Rows are points. The points of each table are mixes of a few directions, plus a little noise. How many directions does each table use, and how many do they share? Where both have some left over, give the other angles between the two spaces (their principal angles), to ten degrees, smallest first.

First (5 x 3)
[[-74  -5 -19]
 [ 36   2   9]
 [ 30   2   7]
 [-38  -2  -9]
 [ 45   3  11]]
Second (6 x 3)
[[ -9 -25  17]
 [  4  14  -9]
 [-18 -55  36]
 [-10 -27  18]
 [ 15  46 -30]
 [ 16  50 -33]]
Directions: first 1, second 1, shared 0; angles 80

First (8 x 8)
[[-20 -38 -38 -33 -34  59  -9  -5]
 [  6 -18 -12   7 -13  48 -23  39]
 [ -5  20  15  -1  -1 -13  -7 -12]
 [ 14  39  39  30  17 -25 -17  19]
 [ 18  -7  -4  16  36 -52  49  -5]
 [ 19  32  33  36  13  -8 -27  37]
 [-23  -6 -12 -35   4 -47  45 -71]
 [-11 -20 -21 -20 -22  39 -10  -3]]
Second (9 x 8)
[[ -1  34  30   7  -3  -9 -26  -2]
 [ 16  -5   0  18  16  -8  12  20]
 [ -2 -23 -22 -12  11 -20  39 -23]
 [ 11   4   5  16   3  12 -15  27]
 [ 26 -17  -8  29  32 -22  34  26]
 [-11 -32 -32 -24  -5   2  31 -26]
 [ -8  32  24  -6  12 -54  14 -42]
 [-42  19   7 -45 -74  92 -95  -9]
 [ 16 -10  -4  17  10   8   3  27]]
Directions: first 3, second 3, shared 3

First (11 x 11)
[[-30   9  31  -3   9  62   1 -17  12 -24  42]
 [ 13   5 -25 -33 -15  86 -68   7 -12 -29 -21]
 [ 10 -13 -30 -50  -2  16  -2  33 -50 -18 -60]
 [-19  -8  14 -22  14  -6  44   9 -22 -11  -8]
 [-30  -6  33 -10  22 -24  71   3 -14  -6  11]
 [ 16   8 -20  -1 -15  49 -61  -3   8  -9  -2]
 [ 17   4  -5  36  -8 -43 -13 -11  26  26  10]
 [-29   4  35   0  15  17  33 -13   6 -12  34]
 [ 25 -16 -27  -2  -3 -84  27  23 -22  26 -49]
 [ 29  10 -14  49 -20 -26 -50 -18  44  32  19]
 [  0   2  12  36   2 -47  16 -14  25  23  24]]
Second (9 x 11)
[[-45  22 -29   5  11   6  19   2 -17 -16 -12]
 [ 80 -34  -4 -45   1   6 -30 -25   6  13 -39]
 [-55  40  -3  19  25 -11  30 -14  17  -5  43]
 [ 45   3 -16 -35  -2 -32 -43  49   8   1   6]
 [-42  20  15   9  10 -40  44  27  -7   3  32]
 [ 69 -79  14  -5   9  40  -4 -40  12 -39 -62]
 [-50  26  11  21 -17   8  26 -17 -22  33  13]
 [-10   5  12  35 -24  41 -27 -23  11  11  16]
 [  7  -2  -1  -4 -13 -17 -14  42  -8  -1   2]]
Directions: first 3, second 6, shared 2; angles 60

First (10 x 14)
[[-15  19  47  -4   9  16 -18  17  11  -8  14  22   3   1]
 [  6 -11   5  -8   1   2   0  -6  22   5 -21   0 -34  30]
 [-11  21  81 -22  19  30 -81  19  16   7 -18  49  -9  13]
 [ 34 -36 -85   6 -37 -46  69 -63 -12  -3  -3 -70  22   2]
 [-14   2 -11  11  13  11  29  33   9  -4   7   9 -36   6]
 [ -8 -14 -76  27  18   4  53  52 -15   6  -5  -2 -55  -8]
 [ 18 -20 -55   3  -4 -12   6  -8 -15  16 -27 -16 -19   1]
 [ -5  22  55  -6 -14  -6 -11 -29  -5 -19  42  -2  74 -21]
 [-18  25  38   8  -4   2  19   0  -4 -23  55   1  53 -26]
 [ 18  -8   1 -18   0   0 -65 -13 -13  24 -41  11  -3   4]]
Second (10 x 14)
[[  2 -10  17 -16 -17  -1  -3 -16  29   5 -28 -22  -6  26]
 [ 31  -1 -34  12  26 -20   5 -35 -30  -9  33  37 -19   1]
 [ 38 -13 -22  -4  11 -26   2 -60  -3  -5   8  20 -30  31]
 [-33  -6  50 -24 -41  22  -8  29  54  13 -57 -57  17  17]
 [-43  14  26   2 -14  28  -3  65   7   6 -12 -25  33 -31]
 [ 51 -11 -40   5  26 -34   6 -70 -23 -10  29  41 -36  24]
 [ 25 -17   1 -15  -7 -17  -1 -49  22   1 -18  -6 -23  41]
 [-28   8  19   0 -11  19  -2  41   7   4 -11 -18  21 -19]
 [  8  18 -43  32  40  -5   7  16 -63 -12  62  52   5 -47]
 [-50  19  26   7 -12  33  -3  79  -1   6  -7 -23  39 -44]]
Directions: first 4, second 2, shared 1; angles 70

First (10 x 24)
[[ 12   7 -35  -6 -18  -3 -23 -38  29  -3  11  -4   5   9  34  11  17  -3
  -22 -15   9 -16 -45 -21]
 [-23  11   6 -24 -13   8  -1  22 -52  -2  45  16 -10  -7  20  -1 -11  -4
   17  16 -16  -3  16  17]
 [-33  18  -7 -10 -15 -23 -55  13 -24   7  69 -27  -3   0  51  -1 -42 -26
   29   2  -2 -23  -7  13]
 [-14  -7 -14  -2  -6 -19 -51 -32  28  19  25 -32  10  16  45   4   8  -1
   -7 -11  10 -23 -26 -25]
 [  6 -16  38 -28  44  21  47   2  -2 -38 -26  20 -13  -8 -30 -12  68  -7
    3   9 -10 -14  51 -74]
 [-36 -16   1 -12 -43   9  -9   9 -56  68  33  17  10  14  24   5 -16  59
  -12  26 -18  24   3  69]
 [ 34  23 -41  -2 -23  13  16 -22  14 -23 -11  27  -3  -5   3  15   8  -4
  -26 -14   4   6 -47   6]
 [ 31 -30  29  28  32  18  69   6  26   3 -95  20   6  -1 -84  -9  28  32
  -20   1   5  40  32   1]
 [ 16   4  28  21  55 -16   4  14  41 -46 -33 -30  -7 -12 -36 -16  -2 -51
   31 -14  15 -16  29 -52]
 [  4   8  -5  34 -13  -9   2  25  -6  17 -15  -4   4  -4 -24   0 -57   4
    8  -1   5  27  -8  66]]
Second (10 x 24)
[[ 16  -8 -26 -46  26  43  43 -16   4   5 -33  19 -11   5 -14  15  34   0
   -6  -3 -40  -3  23 -65]
 [ 51  27 -38   8 -23 -21 -50 -27  43 -39 -14   9  14  -7  25  36  17  -1
  -44   3  57  -4 -73 -19]
 [-43   2  39  38 -11 -19   2  20 -21   4  47 -19  -4  -1   3 -44 -25 -12
   33 -14  -5  -6  12  56]
 [-50 -18  31 -12  23  33  64  18 -39  28  17  -1 -21   5 -22 -43  -1  -7
   45 -13 -67  -3  69   3]
 [ -8 -29  18   4  21 -18   3  -5   1  15   4 -42   2  18 -10   5 -43 -14
    6  -7  -7 -12  17  20]
 [ 70 -17 -44 -23  19 -20 -38 -45  54 -15 -49 -26  17  19   4  74 -15  -7
  -56   6  39 -13 -45 -44]
 [-13  26   9  11 -34   4 -28  43 -32  13  -2  47   8 -27   4 -10  22  46
    2  39  20  39   2  28]
 [-17 -34  23  -2  28  -9  19  -2  -7  21   5 -42  -2  21 -16  -3 -41 -16
   16 -10 -23 -13  34  16]
 [  6   2  -5  -5  -2   4  -7   6  -4   5 -11  11   4  -4  -2   9   5  13
   -6  11   4  10   1  -5]
 [-10  51  -6  28 -45   4  -9   7  -1 -37  34  42  -7 -28  26 -39  48  -1
    8 -11  17   5 -41   9]]
Directions: first 5, second 4, shared 1; angles 30, 60, 60

First (10 x 32)
[[  7   8  -5   0  -2  -2   2  11   5   6 -19   6   2  11   4  -1  11  -3
   -5  -9  -5   8  -7   0  -3 -14  -3  -1 -14   1  -7   8]
 [-88   1 -49  30 -47   6 -24  22 -14  23 -11 -19 -23  41   5 -74 -25 -49
   26   3  35  11  32  -7 -21  -8 -41  17 -46   4 -26  23]
 [-59 -58  15 -20 -12  27  -5   6   5 -13  82 -71 -44 -38  28  23   2  34
    0  61  46 -18   4 -53 -17  52 -12  55  57 -29   6   3]
 [ 24  21  -4   6   5  -9   3   0   0   6 -32  27  16  14  -8  -5   3 -10
   -2 -22 -18   7  -4  19   6 -21   5 -20 -20  10  -3   0]
 [ 27  15   0  -2   7  -6   5   7   7   4 -29  18  13  10   0   8  14   0
   -8 -16 -15   9 -11   7   1 -19   5 -11 -14   4  -3   3]
 [ 60  20  23   2  32 -14   9 -41 -11 -14  -3  41  33 -17 -31  15 -18   4
   -1 -22 -36 -14   0  40  30   4  30 -40  16  15  24 -34]
 [-19 -41  27 -14   8  14   1 -28  -7 -23  77 -38 -19 -46   1  25 -19  29
    5  42  20 -28   9 -18   4  53   8  21  62 -15  23 -20]
 [-67 -45  -7 -17 -27  23  -6  40  16   6  37 -68 -47  -6  43   8  26  21
   -5  48  47   4  -6 -62 -33  18 -28  60  16 -28 -16  30]
 [ 82  32  26   6  40 -21  12 -50 -15 -16 -16  62  46 -14 -42  15 -23  -2
   -1 -37 -49 -13   0  57  38  -5  37 -58   9  23  27 -40]
 [ 33  44 -22   9  -3 -16   4  32  12  23 -87  43  23  48   1 -15  30 -24
  -11 -47 -27  32 -16  19  -5 -60  -4 -24 -64  14 -24  22]]
Second (8 x 32)
[[-67 -29  19  18   9  27  32  21 -56  12 -51  -6 -52  29 -24 -18 -30 -34
   -2 -27 -23  -2 -19 -12  -2  30  12 -83  -4 -66   6  -5]
 [ 36 -31  37 -60  20  29 -36  23  -3 -22  31  21  -4   4  10  28  17  18
  -20  25  10 -47  -3 -16   0  19 -15  22  35  10   8  -6]
 [ 18  11 -16 -12 -11 -12 -56  18  24  -6  13  12   9  19  22 -16   2   0
   13  -9  30 -16  29   0  -2 -25 -23  54 -20  40 -15  21]
 [ 28  30  -9   1  11  24  56 -17  12  10  28  -2  35 -18 -11 -29  85  -6
  -11  44 -21  41 -43  26   9   3 -12   6  19  21   0 -21]
 [ 47   3 -32  59 -18 -41  21 -66  32  55  59 -22 -68 -31 -40  43 -38  39
   43   4  -7 -45 -26 -14  34  21  -3   5  39 -23  12   0]
 [ 36  15   5 -15   9  -1  27 -21  20 -11  24  -4  47 -37   6  21  42  23
  -17  34 -10  26 -16  12   0  -2  12  20  19  20  10 -17]
 [-42   9 -14   6 -20  -2 -14  -9 -22  -9 -17  14  41   6  -7 -37 -37 -32
    2   5   8  14  36  19 -12  -6  -2 -10 -30  21   0 -13]
 [-54 -12  10   3   2 -22 -32  54  -9 -24 -87 -12  -4  28  44   6 -39  -6
   -3 -74  16  27  40 -19 -26 -38  34 -11 -59 -24 -21  40]]
Directions: first 3, second 6, shared 1; angles 30, 70
